Every row gives one point. Each copy is the shape, with its points in the same order, turned, moved and blurred by noise. Say if it was mirrored as well.
In the rows, zero is written as 128.

Shape:
130 106
127 101
97 70
81 168
120 85
149 161
96 73
165 178
Copy 1 (8 x 2):
108 120
105 112
104 69
183 126
98 101
133 172
106 72
135 194
Copy 1 is: mirrored
Copy 2, 8 rows:
151 130
151 120
172 74
80 108
165 110
103 157
163 83
105 186
Copy 2 is: only turned
Copy 3, 8 rows:
89 121
86 118
63 80
162 90
73 107
137 152
67 77
148 175
Copy 3 is: mirrored

Shape (8 x 3):
116 108 113
178 104 78
135 101 91
100 126 157
156 161 146
197 110 61
100 142 142
152 208 120
Copy 1, 8 rows:
116 97 138
182 84 103
139 77 131
102 149 152
151 159 104
198 65 84
94 133 131
128 164 47
Copy 1 is: only turned
Copy 2:
107 107 157
83 56 104
97 85 146
110 152 154
122 141 86
83 38 86
133 143 150
174 126 73
Copy 2 is: mirrored
Copy 3:
135 150 151
134 84 186
146 134 170
114 172 118
105 106 101
139 61 189
130 161 108
143 81 64
Copy 3 is: mirrored
Copy 4 (8 x 3):
151 126 106
155 82 169
159 96 120
123 159 84
146 171 150
170 78 191
146 162 93
188 192 166
Copy 4 is: only turned

Shape, 8 rows:
155 195 89 181
83 69 123 106
150 76 142 116
160 137 156 64
128 159 146 107
115 97 87 81
142 130 151 153
179 121 158 193
Copy 1, 8 rows:
77 116 85 213
113 130 154 65
163 116 127 101
178 175 149 150
127 175 123 151
119 122 187 117
131 135 85 134
148 106 45 147
Copy 1 is: mirrored
Copy 2:
182 56 91 146
107 186 98 71
163 177 141 84
128 123 190 81
121 107 150 118
118 138 110 41
160 140 128 140
213 146 130 159
Copy 2 is: mirrored
Copy 3 (8 x 4):
71 161 84 183
140 72 140 79
142 115 181 105
169 180 148 97
153 143 102 129
118 116 139 55
135 119 137 154
119 123 171 196
Copy 3 is: mirrored

Shape, 12 rows:
191 149 125 145 54 94
190 129 128 153 69 91
128 81 91 96 191 184
155 111 147 96 110 110
108 103 76 111 201 129
110 105 42 120 197 172
155 163 150 129 138 101
121 130 139 168 64 123
136 103 157 116 135 80
94 117 72 78 198 141
168 115 159 156 149 104
155 152 160 118 125 134
Copy 1 (12 x 6):
92 187 207 132 148 114
102 196 189 138 149 116
168 80 111 74 77 135
136 129 177 122 162 124
144 89 78 80 98 100
133 84 93 66 53 104
91 142 132 113 163 143
102 162 175 194 115 123
143 148 123 135 175 123
129 51 94 70 93 98
137 167 120 126 153 162
111 123 150 123 147 165
Copy 1 is: only turned
Copy 2:
158 106 120 161 192 100
140 99 135 165 185 108
44 147 170 54 105 162
86 98 125 117 147 91
27 183 149 102 111 150
51 199 156 76 109 189
106 146 153 148 132 71
150 102 111 166 116 131
60 106 135 156 132 89
30 193 128 74 102 139
87 113 183 161 136 99
121 124 153 122 120 77
Copy 2 is: only turned
Copy 3 (12 x 6):
132 97 195 149 201 144
136 102 180 158 191 122
157 146 48 105 89 164
143 111 164 123 117 126
124 187 66 100 107 129
125 180 33 91 127 169
120 158 174 161 129 139
77 78 150 152 162 140
125 128 158 138 110 92
116 187 77 69 90 151
135 138 142 183 124 113
128 131 166 157 113 165
Copy 3 is: mirrored

Shape, 14 rows:
74 90 146 91 99 194 142 115
127 54 149 211 179 127 156 132
93 89 160 120 169 177 115 150
168 89 139 98 188 204 180 141
149 150 87 94 124 133 93 106
120 121 156 102 92 106 147 130
70 125 156 145 81 138 67 181
153 94 155 149 127 123 98 166
116 52 146 142 169 95 177 172
114 148 72 157 95 135 147 186
95 66 66 129 157 155 77 103
65 163 134 139 202 132 108 116
142 147 116 114 175 144 151 119
123 172 160 117 97 172 172 140
Copy 1:
77 90 155 82 72 159 103 99
143 183 138 78 137 106 188 57
104 128 111 91 103 180 155 101
163 168 161 77 55 190 167 136
173 93 126 107 139 149 77 159
100 149 145 130 112 114 72 133
67 76 92 166 140 126 123 100
141 141 94 146 107 114 144 111
96 202 137 81 120 99 170 126
132 89 183 145 158 107 152 162
148 70 93 34 147 134 139 112
111 141 123 90 200 206 124 101
167 152 160 99 140 178 122 143
110 127 194 161 107 176 95 125
Copy 1 is: mirrored
Copy 2, 14 rows:
84 182 113 56 107 192 102 106
78 60 87 113 182 134 132 83
113 146 131 99 155 177 89 64
173 124 95 75 174 217 152 87
171 114 149 128 59 175 108 132
113 132 159 78 119 143 120 164
55 149 186 133 123 174 52 135
105 77 175 120 148 174 104 113
108 81 109 64 197 128 96 121
112 120 103 153 128 187 75 198
119 89 88 108 69 172 52 67
145 164 116 158 125 100 86 77
174 130 107 126 125 152 131 118
121 187 142 117 131 181 151 166
Copy 2 is: only turned

Shape, 12 rows:
155 128 125 146 94 136 87 154 123
145 195 119 117 137 142 139 143 132
161 121 171 106 100 176 138 100 111
140 111 140 120 131 107 145 129 118
79 189 189 163 132 115 114 131 142
29 179 177 119 147 173 143 154 108
162 122 123 127 101 66 122 152 49
161 197 118 126 99 131 137 75 98
86 195 133 89 119 158 95 27 104
120 145 152 84 133 127 117 146 135
161 20 138 166 153 158 117 117 97
136 25 116 140 94 155 149 115 129
Copy 1, 12 rows:
139 123 134 84 69 122 111 121 141
116 153 182 94 142 119 85 140 135
137 116 172 75 117 165 175 160 170
169 138 136 123 135 135 131 139 146
164 175 238 133 93 105 113 120 115
155 158 241 98 140 40 148 186 107
216 172 99 87 106 132 99 128 178
144 155 185 45 129 177 96 144 141
181 111 240 52 135 172 91 211 97
147 120 176 119 127 105 108 161 161
156 123 77 132 77 160 198 169 109
169 78 95 115 117 154 205 119 115
Copy 1 is: only turned
Copy 2, 12 rows:
113 154 128 100 79 149 118 144 119
108 72 113 106 132 157 132 139 100
128 140 166 58 158 118 107 143 115
138 131 143 105 130 116 163 125 132
160 58 134 145 100 109 81 145 150
115 47 148 138 159 138 83 160 210
121 170 156 152 107 128 190 182 104
95 104 121 111 150 97 120 163 59
103 112 90 144 210 84 52 145 104
152 115 114 108 148 156 129 144 147
110 198 207 93 111 118 141 59 150
99 190 158 49 115 86 155 94 174
Copy 2 is: mirrored
Copy 3:
79 139 162 115 125 87 109 170 115
119 145 179 129 76 130 139 125 75
169 139 163 93 120 101 72 120 86
150 139 134 143 134 111 116 157 112
110 186 135 134 84 67 149 92 129
136 175 124 90 109 60 207 78 72
147 127 199 169 125 90 140 222 121
138 119 216 143 77 112 100 116 93
150 125 218 131 137 111 126 15 106
139 158 159 96 126 134 144 132 115
147 131 101 150 194 81 58 185 75
158 80 92 119 170 94 66 178 114
Copy 3 is: mirrored

Shape (16 x 12):
132 121 139 107 159 184 173 106 200 132 156 156
115 173 167 141 173 62 134 176 129 184 122 131
140 119 154 105 107 125 188 112 198 82 146 132
96 144 128 188 67 168 68 107 136 149 116 137
89 144 113 137 129 86 123 172 72 151 154 82
168 120 104 141 158 108 159 159 122 159 94 106
179 151 139 179 112 123 142 104 144 95 133 148
122 190 101 125 79 152 125 82 80 152 128 167
89 187 114 188 99 184 78 35 105 102 76 104
150 86 137 115 164 71 117 132 110 169 190 118
111 184 93 145 84 179 70 129 118 117 102 154
78 137 109 193 95 128 138 96 129 156 92 149
85 158 88 169 112 186 92 63 134 55 115 202
155 57 194 58 146 121 171 116 173 103 115 166
140 99 198 122 166 124 152 174 72 157 189 124
152 137 151 92 154 104 139 121 176 144 146 136
Copy 1 (16 x 12):
89 60 134 88 189 140 155 125 156 167 156 175
105 198 85 96 132 127 160 168 94 178 131 114
105 67 77 97 135 134 177 120 170 120 151 193
91 102 136 190 154 180 110 123 114 87 118 84
157 183 86 143 147 105 158 140 154 139 139 57
144 153 80 129 157 106 104 152 120 159 190 143
94 131 130 136 135 131 135 146 139 71 165 180
137 148 168 206 166 147 163 87 121 120 124 148
108 98 149 192 202 123 130 85 61 29 115 100
91 164 108 122 120 63 122 145 190 183 139 112
158 119 161 167 165 185 110 108 110 85 107 114
109 101 110 208 162 139 155 161 87 116 138 114
141 47 205 167 167 136 147 142 106 55 95 145
101 51 100 76 75 96 149 96 145 184 165 188
97 162 136 87 105 101 168 123 172 181 203 76
93 130 99 90 143 116 139 120 148 166 122 170
Copy 1 is: mirrored
Copy 2 (16 x 12):
150 142 181 166 79 143 121 186 124 97 92 165
92 197 86 133 138 159 87 150 103 202 112 143
93 106 178 166 132 141 140 181 168 93 101 163
159 137 147 86 120 143 23 88 164 98 162 159
116 149 110 128 138 125 100 99 142 204 147 79
80 130 96 138 91 93 89 139 99 141 95 107
81 93 137 136 114 117 92 129 123 107 149 197
122 186 143 127 80 92 95 90 163 111 208 164
170 130 102 111 113 145 91 30 147 49 178 176
148 125 112 138 127 78 107 180 128 223 116 145
136 145 126 95 88 153 58 112 152 74 206 129
130 168 134 160 137 115 42 72 147 103 128 155
169 114 148 177 120 143 69 109 128 33 226 170
121 145 168 132 163 88 154 238 126 92 88 164
126 145 179 103 148 101 138 164 78 224 117 128
112 146 118 143 108 139 127 191 138 149 99 169
Copy 2 is: mirrored
Copy 3 (16 x 12):
181 108 111 130 137 130 186 101 142 76 141 64
168 166 177 135 163 138 180 163 98 175 85 151
166 141 107 120 101 105 171 157 138 42 107 89
92 73 145 126 107 89 123 143 145 164 179 151
85 135 164 135 127 158 128 155 103 169 50 132
173 164 125 140 135 147 114 102 122 129 81 155
154 137 132 163 70 80 150 114 94 101 136 143
106 92 191 75 94 118 122 98 67 122 158 122
49 50 119 99 85 100 165 93 103 134 179 202
111 190 149 159 162 99 139 111 111 155 58 73
89 79 150 129 116 143 111 133 95 132 201 156
141 60 131 93 117 84 130 132 110 154 116 159
91 22 108 144 116 86 147 121 61 84 194 134
169 166 137 132 190 80 163 130 151 10 95 95
125 152 215 187 154 130 168 110 147 120 38 92
151 180 129 128 154 119 173 132 118 108 121 93
Copy 3 is: only turned
Copy 4:
123 48 124 145 118 71 135 100 110 104 197 128
143 142 144 123 131 137 108 230 128 139 182 155
161 88 134 125 148 73 145 100 116 58 133 127
142 151 125 199 82 190 106 71 105 131 145 166
129 191 125 108 83 143 86 180 128 143 122 95
147 147 148 95 117 109 167 155 101 165 177 131
125 130 167 164 163 113 148 102 76 120 122 149
108 160 157 160 157 154 78 62 148 157 159 121
165 151 108 239 126 145 100 51 117 208 105 130
107 138 118 60 107 102 72 162 58 127 158 150
122 155 108 196 127 202 136 70 130 147 158 119
138 151 150 171 95 133 120 97 156 160 133 184
78 100 86 215 149 149 138 35 139 158 98 143
174 32 123 49 152 93 139 108 106 88 149 151
111 83 176 68 95 138 73 183 78 129 149 103
142 105 116 113 156 98 112 144 98 101 184 144
Copy 4 is: only turned

Shape:
160 147 86 106 166 130 120 163 136 142 207 77
98 103 113 129 142 202 163 143 142 159 216 77
114 154 126 211 126 126 42 87 139 139 87 159
143 117 146 131 80 156 133 159 168 78 105 78
112 123 161 147 88 93 173 158 148 81 135 98
112 107 98 133 126 144 136 103 114 92 190 58
85 120 145 155 90 119 57 94 81 189 109 121
107 157 85 105 128 190 182 143 100 114 185 110
155 159 151 127 180 175 152 125 73 143 195 102
185 145 115 119 136 138 184 115 124 132 149 41
119 105 103 97 128 122 135 163 155 89 99 64
113 74 165 113 85 95 75 56 148 129 86 156
104 147 132 112 94 95 92 68 170 161 113 103
158 109 137 131 26 121 131 148 148 73 117 109
162 99 105 166 90 100 153 145 149 112 89 125
Copy 1:
147 65 121 92 168 168 89 180 87 185 172 149
117 66 218 110 147 191 68 162 106 190 125 145
92 168 99 133 131 76 113 134 203 117 119 171
163 73 134 186 174 160 139 112 159 157 102 100
181 143 131 148 157 196 123 126 136 163 100 69
150 100 196 108 175 157 110 115 99 148 165 125
82 151 118 133 94 79 65 88 127 139 122 126
105 90 193 149 145 203 122 188 74 148 154 127
76 67 151 69 114 191 116 168 118 158 174 109
127 76 134 118 164 200 150 107 103 212 182 122
180 81 133 155 176 138 157 123 91 172 95 118
149 139 101 138 106 126 104 38 140 82 90 160
105 144 86 137 167 145 92 70 113 148 100 172
184 106 121 216 151 172 110 97 149 135 134 92
187 135 115 179 115 154 155 118 153 184 136 133
Copy 1 is: mirrored
Copy 2, 15 rows:
107 162 145 163 123 193 197 107 187 138 83 138
194 177 128 142 96 189 189 110 148 171 70 91
142 151 167 147 92 152 39 139 82 72 146 169
129 113 149 93 103 145 138 205 149 155 135 113
118 127 129 159 149 105 143 189 134 170 151 93
194 156 171 144 153 176 169 134 172 131 128 110
160 106 190 144 94 122 102 82 85 50 139 115
136 178 159 135 143 219 195 139 124 141 120 63
130 120 182 189 122 228 167 86 124 176 117 105
133 119 199 142 148 178 209 151 144 172 103 152
115 134 148 74 162 133 148 164 178 140 104 114
155 133 161 97 103 79 101 95 112 100 211 159
129 173 203 123 91 86 132 116 119 116 138 166
127 105 132 110 104 117 161 214 147 117 180 116
127 113 111 110 154 126 139 183 95 123 147 168
Copy 2 is: mirrored
Copy 3:
98 73 105 137 103 208 136 65 149 139 151 91
56 106 143 115 140 229 145 113 138 99 80 90
165 104 85 134 132 147 63 225 118 111 156 192
165 83 149 137 104 150 172 121 84 103 82 146
151 122 169 140 73 116 167 147 112 114 102 100
66 100 133 162 77 177 133 106 112 68 108 120
118 112 68 68 121 108 59 167 136 79 111 160
59 112 130 171 165 167 146 89 112 122 101 80
86 159 105 117 147 193 133 93 106 99 175 84
82 100 175 110 99 174 152 69 68 126 165 129
121 64 130 143 89 127 194 100 132 107 102 163
175 143 135 112 110 101 77 147 160 74 106 220
121 127 125 103 80 136 80 130 139 141 104 200
190 78 174 148 96 112 120 116 84 89 80 129
159 64 191 125 118 113 136 153 118 104 143 145
Copy 3 is: mirrored
Copy 4:
146 164 71 148 120 86 207 147 139 117 180 85
183 163 90 117 67 87 156 132 75 73 158 59
71 145 78 189 91 147 75 159 153 119 56 161
159 118 88 81 97 150 99 208 125 146 164 123
133 126 127 89 109 203 137 175 112 111 180 127
155 176 68 133 105 136 115 114 101 116 196 94
97 176 129 190 102 136 95 141 69 166 69 138
172 115 94 127 65 128 163 101 123 133 167 42
148 171 75 111 130 125 179 100 132 122 109 32
190 175 89 135 149 150 144 174 148 134 175 46
126 124 123 112 119 115 105 192 129 143 214 103
132 120 139 153 166 136 50 140 91 137 97 194
158 173 155 181 117 131 94 153 139 135 122 168
170 96 82 106 113 192 115 196 97 167 162 159
130 88 94 157 137 182 107 216 114 115 156 116
Copy 4 is: mirrored

Shape:
178 105 101 146 132 132 171 62 78 151 180 115
142 165 70 169 103 89 185 104 122 99 155 107
126 154 155 140 147 147 122 67 82 109 122 103
121 154 131 121 170 106 93 102 121 59 130 146
117 90 135 119 141 131 154 53 118 189 109 75
155 161 127 127 91 110 166 114 123 194 146 116
177 81 57 162 92 143 87 101 171 91 115 129
164 85 133 151 159 132 175 147 161 201 133 118
120 113 126 145 51 125 141 135 182 125 130 60
145 154 90 126 113 127 132 83 114 176 188 174
109 90 166 145 119 168 163 118 121 151 119 148
87 81 172 81 126 135 158 117 126 125 150 143
120 121 118 92 96 108 148 135 81 116 120 146
167 123 104 165 99 98 117 99 95 135 121 132
121 115 77 102 88 91 150 89 126 106 141 117
135 118 84 186 144 142 87 106 116 120 145 94
119 108 131 143 92 112 131 111 121 156 105 170
115 192 137 138 179 163 144 121 122 128 129 112
Copy 1:
151 114 122 93 85 131 217 175 125 107 160 115
103 119 116 37 165 114 187 126 131 107 164 116
140 133 124 127 95 179 155 98 139 117 131 123
138 130 118 101 121 164 70 122 173 110 150 133
120 126 145 160 109 141 210 169 172 159 112 97
124 151 148 92 134 113 184 166 78 151 106 107
88 15 127 120 121 73 123 154 143 106 146 163
163 119 136 130 143 68 170 186 121 207 157 115
104 64 171 126 214 130 167 144 112 143 106 116
136 147 155 62 84 97 165 184 112 104 124 161
175 135 142 173 141 99 167 143 133 131 112 145
194 144 145 157 168 130 134 185 169 107 97 118
138 154 91 127 168 118 135 164 126 95 96 124
86 115 111 120 117 121 152 153 104 110 152 140
94 111 120 89 158 125 158 177 161 76 116 118
111 76 117 106 110 149 152 129 151 153 156 183
108 152 135 151 141 95 144 162 119 113 126 159
166 136 134 80 113 139 134 80 154 168 120 134
Copy 1 is: mirrored
Copy 2, 18 rows:
140 119 65 145 120 130 121 99 153 39 145 128
140 158 73 120 162 107 103 142 205 113 107 122
126 125 129 102 155 95 148 55 131 101 139 130
118 88 150 92 211 106 116 108 141 141 149 142
142 83 129 137 83 113 146 66 135 79 109 67
177 160 99 165 103 96 125 117 150 111 165 95
61 98 127 198 166 191 131 146 193 136 119 131
142 117 89 184 108 133 94 129 78 114 124 68
93 179 172 165 108 122 114 139 174 134 105 73
156 122 77 137 136 123 152 146 155 98 202 112
141 142 139 146 142 134 166 122 74 89 111 93
154 122 183 104 132 124 130 151 87 76 126 95
171 131 150 132 137 108 141 149 138 108 132 166
120 116 110 184 151 101 142 110 161 106 132 145
143 106 142 127 133 126 118 158 203 98 119 131
53 110 88 131 143 119 137 103 152 125 127 129
143 122 135 175 151 101 177 139 125 108 131 108
142 141 93 84 157 115 126 79 100 160 143 112
Copy 2 is: only turned
Copy 3 (18 x 12):
119 140 101 156 119 109 184 135 151 101 167 7
127 154 160 131 91 166 141 180 130 61 128 32
77 123 92 150 133 148 177 147 133 85 160 111
87 145 123 157 92 162 99 121 141 80 170 151
119 95 118 192 194 102 181 160 148 125 132 80
175 150 126 147 120 134 204 156 120 117 121 76
100 88 127 132 64 70 107 108 136 73 72 78
190 114 96 139 151 125 139 127 182 153 100 61
115 99 178 96 123 121 151 186 115 128 76 84
143 187 82 162 89 97 165 121 106 109 133 59
136 103 77 96 169 110 143 139 116 134 143 97
126 133 125 116 164 110 118 127 115 167 176 121
153 147 146 107 128 95 149 146 120 94 182 118
139 105 113 144 80 107 165 146 135 71 144 76
118 146 178 153 107 97 129 152 113 97 137 74
83 122 82 147 82 116 138 174 164 83 106 92
170 107 101 135 119 98 140 139 94 112 137 115
108 172 81 138 146 188 153 148 161 90 117 127
Copy 3 is: mirrored

Shape (17 x 12):
110 180 117 134 108 101 134 106 152 145 128 108
122 167 141 110 67 156 130 153 141 163 144 141
74 140 170 117 127 93 144 181 126 108 162 147
89 193 175 99 98 154 66 180 172 188 136 110
96 191 157 75 95 172 86 149 169 145 201 110
144 136 109 154 136 134 161 138 168 96 120 170
135 134 119 154 125 120 163 116 122 141 135 146
135 186 131 128 131 141 127 118 141 116 125 104
121 158 65 150 110 132 165 151 141 124 129 105
159 129 127 181 139 124 133 137 141 106 107 99
137 137 144 171 139 122 170 150 99 103 127 168
143 151 115 90 139 114 134 138 126 122 91 101
66 120 147 132 157 146 138 135 124 113 119 146
124 177 148 103 130 142 154 145 184 169 144 97
144 81 133 148 120 97 123 133 135 127 119 143
147 118 100 164 179 98 134 146 108 130 129 163
148 108 118 165 147 139 169 135 114 120 132 119
Copy 1 (17 x 12):
122 114 170 148 147 136 153 173 147 116 143 114
56 105 156 127 164 140 96 175 122 132 146 90
103 151 106 111 152 153 127 197 71 81 124 125
48 70 144 153 108 166 114 203 128 121 80 59
35 40 128 162 105 154 108 178 97 88 141 103
112 164 150 161 167 88 132 121 84 132 138 117
110 158 143 125 155 100 138 150 135 139 149 142
129 105 124 176 139 129 135 147 127 139 147 105
125 124 171 125 144 103 166 158 99 155 175 101
154 139 132 137 138 73 130 159 117 167 110 120
124 196 99 133 170 106 109 168 107 139 148 136
153 126 119 125 133 128 136 125 130 125 134 73
105 166 113 130 121 169 145 142 89 138 117 146
75 85 131 144 156 116 170 149 133 115 112 87
132 163 150 105 138 96 96 144 118 119 102 141
128 211 127 118 113 82 130 147 128 123 139 122
125 151 112 112 147 79 137 141 117 156 146 146
Copy 1 is: mirrored
Copy 2 (17 x 12):
142 102 151 169 119 125 128 131 156 145 128 95
147 127 130 188 117 109 163 141 174 140 133 170
84 166 100 162 155 139 135 127 174 118 79 137
122 147 121 246 130 92 110 184 177 184 124 168
163 174 151 249 130 78 127 139 159 143 97 155
140 90 115 116 72 139 155 130 125 117 76 144
140 98 138 118 123 127 143 129 135 105 127 134
152 96 134 172 125 114 122 110 125 158 100 125
194 112 95 119 114 138 142 146 156 121 114 104
148 94 121 85 130 120 127 135 126 169 89 136
115 104 124 98 138 169 148 115 132 119 94 166
127 113 92 144 123 116 138 109 109 169 139 114
105 141 105 134 111 129 83 116 149 112 110 158
149 93 108 202 143 77 135 161 142 135 103 124
102 137 136 79 116 100 149 141 132 139 122 139
119 123 120 91 126 159 133 161 86 114 113 135
151 104 111 82 139 117 139 129 122 118 107 148
Copy 2 is: only turned
Copy 3, 17 rows:
118 117 130 154 131 89 159 140 166 167 142 140
144 70 102 150 153 128 125 166 158 140 99 126
150 79 115 107 162 77 142 102 118 87 151 125
120 37 145 190 144 82 99 156 160 103 76 160
130 85 95 185 187 70 76 173 139 121 95 160
79 123 94 110 110 134 149 147 132 123 166 93
116 133 122 108 142 146 163 134 152 142 147 125
100 116 124 139 118 100 124 147 127 170 130 154
95 113 107 132 136 123 128 105 161 187 143 89
92 123 123 134 87 152 129 101 133 147 166 146
120 112 110 58 117 143 150 122 129 121 158 127
121 114 163 148 113 118 135 132 95 168 133 110
101 124 117 105 136 100 161 100 110 95 98 128
85 71 134 172 175 111 138 155 129 153 133 148
138 137 132 144 108 162 155 112 135 98 161 114
101 152 165 84 122 147 132 113 146 112 166 105
98 137 117 103 134 171 141 98 124 145 153 128
Copy 3 is: mirrored
